Each row of a before or after table is a point. One or more steps were done to the points. Then noise was added and the rows were shuffled. The steps act on how far a point lies along the listed directions, d1 being the first. Name the steps. A step turns or swaps two directions, mirrors them in a line or flattens them onto one, adds a multiple of one to another, or multiplies one. Angles are multiples of 10 degrees, from the lower direction toward the higher: turns from -170 to 170, lines from 10 to 170 but not 90. Use the fewest steps. Two steps may share a direction if one is a turn and the other turns, adds or multiplies; they go together, in the order done. Otherwise the lowest direction goes first.

Directions:
(1): [ 15.2 -10.8 -20.0]
(2): [ -9.1  19.2 -17.3]
(3): [-20.8 -16.2  -7.1]
Before (13 x 3):
[[-3.4 -4.8  2.9]
 [ 1.2 -2.4  1.6]
 [ 4.8 -3.1 -1.3]
 [-2.6  2.1  0.2]
 [ 4.3 -2.6 -9.3]
 [ 3.4 -6.1 -2.9]
 [-0.3  3.6 -8.2]
 [-4.1 -6.9  1.0]
 [-4.8  5.9  2.5]
 [-0.5  3.6 -6.4]
 [-0.6 -2.7 -1.6]
 [-1.2 -3.2 -0.6]
 [ 1.0  1.7  9.8]]
After (13 x 3):
[[-1.6 -0.2 -2.8]
 [ 7.2 -1.7 -7.5]
 [-5.7 -3.2  7.3]
 [ 6.2  3.3 -1.2]
 [ 1.3 -5.0 -3.1]
 [ 0.1 -4.0 -6.2]
 [-0.1  3.1  1.6]
 [-0.4  0.2 -3.2]
 [-2.2 -1.8 -0.7]
 [-6.2  1.4 -5.2]
 [-5.9  0.7 -2.0]
 [ 7.6  3.9 -2.0]
 [-0.3  5.3  6.1]]
Steps: turn d2 and d3 by -80 degrees

Directions:
(1): [-26.9   9.6  12.8   4.0]
(2): [  6.0 -16.1  19.0  18.5]
Before (8 x 4):
[[-7.2  3.2  2.7 -0.1]
 [ 6.2 -3.3 -0.2 -0.9]
 [ 2.7 -0.3 -3.0 -3.1]
 [ 8.4 -6.6  2.7  2.3]
 [-4.9  7.2 -1.8 -4.5]
 [ 6.9 -5.3 -1.7  1.7]
 [ 4.6 -7.9  0.7  8.3]
 [ 1.7 -4.0  1.1  2.7]]
After:
[[ 3.3 -3.3  1.7  0.9]
 [-4.3 -0.8  1.9  2.1]
 [-0.6 -2.8  5.9  2.7]
 [-0.2  3.7 -5.1 -5.3]
 [-5.1 -1.7  9.0  4.4]
 [-9.6 -0.6  3.4  6.8]
 [-2.9 -3.7  5.6  5.8]
 [ 6.9  1.8 -5.2 -4.2]]
Steps: turn d1 and d2 by -90 degrees

Directions:
(1): [ 14.3  23.3 -12.7  11.2 -18.4  11.1]
(2): [ -1.5 -11.7  11.3  33.8  -7.0  -6.3]
(3): [ 2.9 11.4 34.5 -7.5 -7.0  7.7]
(4): [-30.7  17.4  -1.3   8.7   9.7   8.8]
Before (8 x 6):
[[ 12.0 -10.8   2.8   6.5  -6.3  -4.8]
 [  2.7   1.4  -7.4   1.8  -2.5   1.2]
 [  4.0  -0.6  -0.1   1.5  -4.8   1.9]
 [ 15.3  -6.1   4.1   2.3 -10.5  -3.3]
 [ -2.9   1.6   0.9   1.5  -3.3   1.2]
 [  4.7  -1.1  -3.8  -0.2  -3.0   1.1]
 [ -0.8  -3.5  -0.2  -4.0   2.5  -0.3]
 [ -3.1   1.3   5.2   2.1   1.3  -2.1]]
After:
[[ -2.6  -3.4  -2.8   6.5   0.3  -1.4]
 [  1.2  -4.9  -2.5   3.3  -1.0  -1.0]
 [ -1.0  -1.7  -1.5  -4.7   2.0   0.6]
 [ 13.7  -2.2 -10.9   2.1  -7.3  -0.9]
 [  1.3   6.0   2.7  -2.1  -1.3  -0.2]
 [  2.9  -3.4  -0.1   3.7  -3.8   0.2]
 [ 14.8  -7.6  -5.4   3.2  -9.2  -4.2]
 [ -1.9   1.2   2.3   1.0  -3.8   1.4]]
Steps: swap d1 and d2; turn d3 and d4 by -30 degrees

Directions:
(1): [ -5.4 -21.9 -24.3  17.9  -3.9   0.8  21.7   9.1]
(2): [  3.7  14.1 -11.4  23.2   7.0  24.5 -19.8   8.3]
(3): [ -8.1  -6.9   2.0  22.2  -0.3 -29.8 -21.3  -6.4]
Before:
[[ -4.6  -4.0   4.1  -0.3  -3.1 -10.9   3.7  -0.5]
 [ -5.1  -1.1  -0.2  -2.6  -3.2  -2.5   7.0   1.7]
 [ -3.9  -7.9  -9.3  17.1  -0.5  -7.8  -2.2   0.6]
 [  0.5  -9.3  -7.8   3.4  -1.9   4.6   8.2   5.1]
 [  1.5   4.5   0.3   0.8   3.1   8.1  -4.9  -1.8]
 [ -0.2  -0.5  -2.7   5.7  -0.8  -2.4  -1.0   0.3]
 [ -2.6  -4.0   0.5   1.7   3.0 -12.1   0.8   0.6]
 [  0.7   1.0   4.9  -0.9   1.5   1.0  -4.5  -1.3]
 [  0.9  -1.4   2.6  -5.9   0.7  -1.4   2.9  -0.3]
 [ -4.6   0.3   6.6 -10.7  -0.8  -3.2   1.1  -1.2]
 [ -1.0  -7.3  -0.5   3.8  -2.4  -8.6   1.7   0.9]
 [ -2.2  -2.6  -1.3  -3.0   0.7   0.7   5.8  -0.5]]
After (12 x 8):
[[  0.6  -1.0  -3.9   3.5  -1.4   1.8   3.7   1.6]
 [ -6.5  -2.4   5.7  -5.7  -1.3  -8.8  -1.1  -2.1]
 [ -0.2  -2.5   2.4   3.8   0.8  -2.7  -3.9  -0.2]
 [  1.7  -7.0  -2.6  -0.4  -2.6  -1.2   8.6   3.3]
 [ -0.2  -6.5 -13.6   6.5  -1.2   8.8  12.0   5.3]
 [  4.6   0.2   0.2  -8.0  -0.4  12.1   7.0   3.8]
 [  0.7   3.3   0.7   5.1   3.3   3.5  -7.2  -2.7]
 [ -2.2  -5.5  -4.4  -0.1   2.8  -5.7   8.5   2.8]
 [ -4.0  -5.4   0.7  -1.9  -3.7  -6.5   9.8   1.5]
 [ -1.9   1.0   1.6  -6.2   1.2   1.0   3.1  -2.3]
 [ -4.2   1.3   1.9  -5.8  -2.6  -0.8   5.7   0.8]
 [  0.7  -1.4   3.8  -4.4   1.2  -3.8  -0.1  -1.2]]
Steps: turn d1 and d3 by -70 degrees

Directions:
(1): [ 24.0  -3.5 -15.9   8.8  -8.6 -20.5  15.1   8.7 -23.0]
(2): [ -5.5 -21.3  -0.7 -27.0 -11.6 -24.7 -16.3  -3.5   2.2]
Before:
[[-0.3 -5.0 -0.5 -6.6 -0.5 -2.4 -3.1  0.3 -0.8]
 [ 7.6  4.9 -4.0  8.2  1.0  3.6  8.5  0.7 -6.0]
 [-5.6  0.4  4.9 -0.5  1.2  4.5 -3.8 -0.8  6.8]
 [-7.7  8.7  4.9  2.7  4.3  8.2 -0.8  2.1  5.4]
 [ 1.2 -0.2 -0.1  1.6  0.7 -4.7  4.7  0.3 -6.0]
 [-4.4  6.7  3.2  2.1  6.5  9.7 -0.1 -1.8  5.9]
 [-4.3 -0.7  2.6 -6.5  0.0 -3.7 -3.8 -5.2  6.8]
 [-7.5 -3.1  1.5 -9.2 -2.1 -2.5 -7.0 -2.5  4.5]
 [ 6.1 -2.5 -0.3  3.8 -0.4 -1.4  3.8  3.5 -5.9]
 [-3.0 -0.6  1.3 -3.5 -2.8 -3.3 -0.2  2.1  1.7]]
After (10 x 9):
[[ -6.5  -0.5   3.8  -7.1   0.9  -1.7  -5.0  -6.2   8.6]
 [ -5.6   0.2   4.9  -0.5   1.2   4.7  -3.7  -0.6   6.8]
 [ -2.3  -4.9   0.8  -7.3   0.2  -0.6  -4.5  -0.5   1.3]
 [-10.5  -2.5   3.3 -10.3  -1.0   0.2  -8.9  -3.7   7.5]
 [  1.1   0.1  -0.4   1.7   0.8  -4.5   4.7   0.3  -6.5]
 [ 11.1   4.2  -5.9   9.2  -0.1   0.8  10.4   2.0  -8.9]
 [ -5.1   8.2   3.3   3.4   3.4   6.1   0.5   3.2   3.0]
 [ -4.4  -0.5   2.3  -3.8  -2.4  -2.1  -1.1   1.7   2.7]
 [  6.9  -2.6  -0.8   4.0  -0.6  -2.0   4.2   3.8  -6.8]
 [ -2.1   6.5   1.6   2.9   5.5   7.4   1.4  -0.7   3.2]]
Steps: add -0.5 times d2 to d1
